Rows are points. A path goes straight from each point to the next, and from the last back to the first. The post is the endless flat space through its rows: a point in 2 columns, a line in 3, a plane in 4, and so on, so that a path can go around it. How many times does the path go around the post? Going back the other way cancels.
(in the rows, 128 means zero)

Post (2 x 3):
[[108 139 169]
 [117 146  85]]
Path (14 x 3):
[[140 149  99]
 [128 190 135]
 [ 85 200  80]
 [ 56 139 141]
 [ 61  96 152]
 [ 86 145 122]
 [ 99 193 104]
 [142 160 157]
 [138 124 137]
 [109 114 124]
 [ 91 133 101]
 [ 90 138 125]
 [ 93 100 122]
 [128 104 176]]
Times around: 0

Post, 8 rows:
[[ 68 136  59 145 109  99 122 113 151]
 [104  95 104 179 155 152 193 118 124]
 [106  92  94 153 192 117 186 169  93]
 [128 131 160 119 164 112 132 158 153]
 [164 149 130  58  99 153  74 116  91]
 [ 84 131  93 197 131 138  98 147  79]
 [147 158 131  78 107 140 134 196 151]
 [175 161 146  98 102 120 119 129  70]]
Path:
[[161 163 109  75 179 142 134 133  90]
 [113 158  73 154  91  96 165 151 189]
 [128  98  95 128 143  99 142 130 119]
 [ 93 123 124 184 119 159 124 147  94]
 [ 77 154  86  84 136 145 121 154 110]
 [ 96 145 118 114 141 161 133 159 131]
 [ 92 157  33 132 169 122 154 166 151]
 [145 124  85 139 146 187  98 168  77]
 [138  87  91 164 117 139 127 152 113]
 [102 124  73 117 108 108 168 149  94]
 [ 77 123  94 124 157 189 180 157  93]
 [125 142  81 112 108 178 111 123  99]]
Times around: 2

Post:
[[131 124  97 140  89 164 172 133 156 126 144 178 123  78 110 131 148 118]
 [ 90  89 105  96 117 131  98 129  98  79  67 201 122 187 162 112 156 131]
 [143 163 128 155 200 198  82 142 181 100 119 139 129 181 124 120 113 168]
 [121 111 120 110 140 143 156 121  97 164 125 171 108 139 146 147 103 121]
 [ 98 187  74 136 164 166  92 173 166 108 149 138 114 130  80  67 155 130]
 [ 91 144 116 132 150 132 159 142 166 116  99 150 134  51 190 153 115 162]
 [ 83 126 175 158 153 101 166 170 112 168 124 135 184 161 122 124 112 104]
 [110  67 133  82 128 120 131 164 130 116  68 153 125 154 229  77  74  85]
 [139 109 112 140 113 103 149 101 117 146  86 111 116 121 117 143 161 125]
 [127  89 140  95 156 151 120 163 135 105 112 146 161 114  74 123  99 146]
 [102  77  77 117 118 141 130 125 124  72 146 157 127 177 120 132 109 152]
 [133 115 168 153 131 113  98 118 177 160 152 180  98 107 140 148  84 207]
 [140  86 129  93 111 139 133 111  68 115 101 152 129  99 129  34 137 157]
 [143 159 132 107 184 152 152  95 166  97 144 162 128 113 127 129 120  86]
 [192 145 103 103 182 108 212 101 203 112  69 218 144 129  86 133  64 169]
 [151 131 122 216 135  79  76 129 121 146 141 191 125 152 137 157  51 170]
 [102 108 159 133 109 135 136 164  79  97 110 137  93 142 114  88 118 110]]
Path:
[[147 103 116 115 167 177  76 110 113  58 155 159 128 140 178  85 148 180]
 [ 97  84 128 122 145  98  88 194 154  99  76 133 140 134 104  87 135 109]
 [ 79 142  94 109 140 145 150 112  89 128 102 152 113 149 111  79 151 111]
 [133 119 163 129 101 133 144 157 117 115  64 174 104 140 126 103  90 133]
 [153 116 143  83 100 156 125 134 143 100 110 148  96 120 129 120  94 128]
 [133  97 131  78 130 153 182 188 152 156 110 179 136 170 122  90  97 133]
 [125  85 108 103 136 173 122 153 116 121  93 169  67 101 175 110 122 136]
 [108 118 107 164 183  99 140 152 163  91  75 172 169 152 167 162  59 149]
 [126 140 187 140 118  96 129 114 163 119 121 147 104  67 104 128 116 109]
 [119  85 134 108 105 142 127 151 139  94 142 144 128 104 131 117  94 140]
 [138 138 113 138 128 161  81 110 160  48  85 125 143 131 166 131 154 157]
 [103 106 100 100 158 160 171 221 150 140 167 143 170 204  97 123  84  92]
 [113 177  83 122 181 111 151 145 186  98  85 173  83 155 110 103 146 121]
 [ 45 113 182 167 118 104 103 160 100 115  81 190 127 107  66 145 200 116]
 [ 99  83 112 152 130 218 142 166  97 198  84 158 149 127 149 116 100 138]
 [104 184 167 174 174 135  95 168  91 106 105 181  85 118  99  47 129 110]
 [115 125 188 102 181 156 103 155 118 158  67 132  81 169 134  98  86 119]
 [112 159  77 126 112 154 149  91  74 120 106 199 113 104 162 183 141 124]
 [130 163 140 135 125 119 130 118 150  88 150 178  70 201 120 126 144 134]
 [122  88  74 167 107 168 165 166 119 168 142 172 154 133 133 183 129 142]
 [153 138 134 116 200 180 160 127 161 129 109 151 113 165 129  98  87 138]
 [ 94 104 118 139  96 107 150 127 114 130  85 165  94  95 106 125 114  84]
 [157 136  44 125 115 156 116  86 133 147 176 144 138 162 105  87 111 101]
 [166 138 101  52 123 138 168  67 102 119  78 135 128  91 142 132 176 143]]
Times around: 4
